Rows are points. To make a cloud, some directions were put in groups of two or more. Within a group, all points are equally far from the middle, so they leave a hole (a ring in 2 directions, a hollow ball in 3). The other directions are filled evenly. Then the cloud was stretched, turned, moved and blurred a little. Count the holes, and give their numbers of directions, smallest first.
In the rows, zero is written as 128.

Cloud (13 x 2):
[[ 96  94]
 [171 112]
 [ 68 117]
 [105  92]
 [129  88]
 [147  91]
 [174 128]
 [ 65 123]
 [ 79 104]
 [103  92]
 [173 126]
 [ 59 147]
 [ 74 173]]
Holes: 1 (2)

Cloud:
[[166 125 163]
 [127 136 174]
 [ 69 101 131]
 [159 135 153]
 [ 83 126 168]
 [161 130 159]
 [134  66  83]
 [ 67 152  68]
 [ 76 149  70]
 [ 81 143 174]
 [122 167 126]
 [ 63 166  72]
 [160 125 166]
 [ 87 115 166]
 [139  80  76]
 [ 87  93 145]
 [129  78  78]
 [ 69 190 162]
 [100  90  82]
 [112 152  87]
 [133 153 155]
 [ 88 102  81]]
Holes: 1 (2)

Cloud:
[[155 184 155 140]
 [145 161 148  88]
 [ 92 132  84  78]
 [158 178 149 122]
 [ 71 107 108  98]
 [150 178 173 169]
 [141  82 160 124]
 [ 78 170 124 170]
 [102 177  93 119]
 [105 143  74  92]
 [132 166 194 179]
 [112 201 152 156]
 [174 116 137  92]
 [ 56 156 166 140]
 [130 123  97 173]
 [ 98 183 189 173]
 [119 192 177 171]
 [132 196 145 130]
 [140 127 168  90]
 [184 142 138 152]
 [ 99 100  81  82]
 [ 63 148 155 103]
 [ 65 164 179 148]
 [163 167 167 168]
 [ 97  99 123 167]
 [103 162  88 149]
 [ 99 169 200 167]]
Holes: 2 (2, 2)

Cloud, 82 rows:
[[ 92 125  89 174 145 142 162 152]
 [ 85 145  84 117 191 132 143 137]
 [ 97 100  83 163 132  28  99 171]
 [143  93 163 117 145 111 144  68]
 [112  95  77 137 173  84  81 177]
 [112 145 135 170 137  81  23 139]
 [ 79 140 128 147  55  58  88 155]
 [ 97 106  58 129 116 183 120 135]
 [136 146 167 202 119 163  87 152]
 [ 60 149  75 108 119 104 108 184]
 [ 64 143 165 126 147 108 179 129]
 [ 82 136 113 121 126 165  54 190]
 [107  92 140 108 175 148  77 152]
 [ 96 157 148 103 138  30 126 120]
 [145 123 139 187 168 172  95 155]
 [ 71 146  66 142 173 125 117 140]
 [125 151 136 153 159 123  40 118]
 [ 90  96 175 110 120 134 202 101]
 [128 195 129  87 108 141 118 104]
 [ 95 143 137 152  85 100 185 153]
 [ 78  87 107 101 160  89 153 175]
 [ 62  79 123 164 103 102  67 153]
 [136 125 170 155 162 133 127  68]
 [112 124  64 123 101  81  99 201]
 [ 85 175  93  96 151 116 142 165]
 [149 124  76 186 127 134  68 122]
 [152 112 100 189  91 133  70 139]
 [ 64 166 122 160  77  93 134 132]
 [ 83 110 155 164  61 172 118 179]
 [115 159 133  93  79 195 139 143]
 [158 110 155 150 118 139  85 101]
 [ 65 135 151  88  90  52 136 112]
 [103  61 137 147 138 130 195 158]
 [ 87 146 108 203  80 126  95 177]
 [131 105  97 151 192 135 109  73]
 [ 80  98  81 143 181  90  84 154]
 [103 207 103  79 127  97 104  96]
 [126  92 109 113 154 206  78 164]
 [106 108  82 185 138 108 134 114]
 [143 172 165 110 137 166 137 110]
 [ 70 134 123 182  68 125 101 175]
 [127 118 180 195 157  76 118 103]
 [100 118  61 125 187 176 107 181]
 [113  91  73 154 105 169 107 155]
 [ 89 175  78 138 116 120 140  80]
 [ 88 196  67 125 132 147 119 129]
 [ 69  53 150 177 130 158 111 190]
 [103 193 118 111 105 166 156 108]
 [145  65 115 135 162 105 129  95]
 [144 138 157 151 161  61  43 126]
 [100 133  64 117 143 220  82 165]
 [123 185  92 114  85 164 117 131]
 [144 134  47 141 155 149  88 181]
 [123 148  76 136 132 148  40 174]
 [145  62 145 110 150 139 151 162]
 [136 213  87 144  93 114  92 106]
 [138 176 147 108 169 109 132  78]
 [128 122 118 195 183 106 114 139]
 [115  97 121 186  58 120  85 208]
 [ 72 115 161  98  84 107 185 131]
 [104 168 149 100 178 122 145 107]
 [116 148 194 164  64  99 160 173]
 [114 200 158 142  93  47  68 151]
 [ 95  83  91 140 162 146 169  91]
 [156 119 124 152 186  43  70 139]
 [ 96 148  80  80  86 126 107 140]
 [137 159 183 163  77  84 142 100]
 [163 180 122 140 159  95 145 103]
 [110 161 157 157 135 151  75  80]
 [139 148 125 107  85  31 133 114]
 [143  63  89 124 164 126 109 153]
 [149 194 150 159  81 108  92  85]
 [119 160 141 183 121  89  27 160]
 [109 168 111 107  78  68 103 186]
 [111 151  52 139 148 145  84 210]
 [117 182  78 127  92  62  65 183]
 [122 160 127 126 185 100 139 131]
 [139 112 134  90 145  94 160  80]
 [118 134  89 195  98 139  84 130]
 [ 79 117  72 122 103 113 100 218]
 [117 120  64 142 182 120  73 163]
 [108 169  48 114 134 174 107 178]]
Holes: 2 (3, 3)
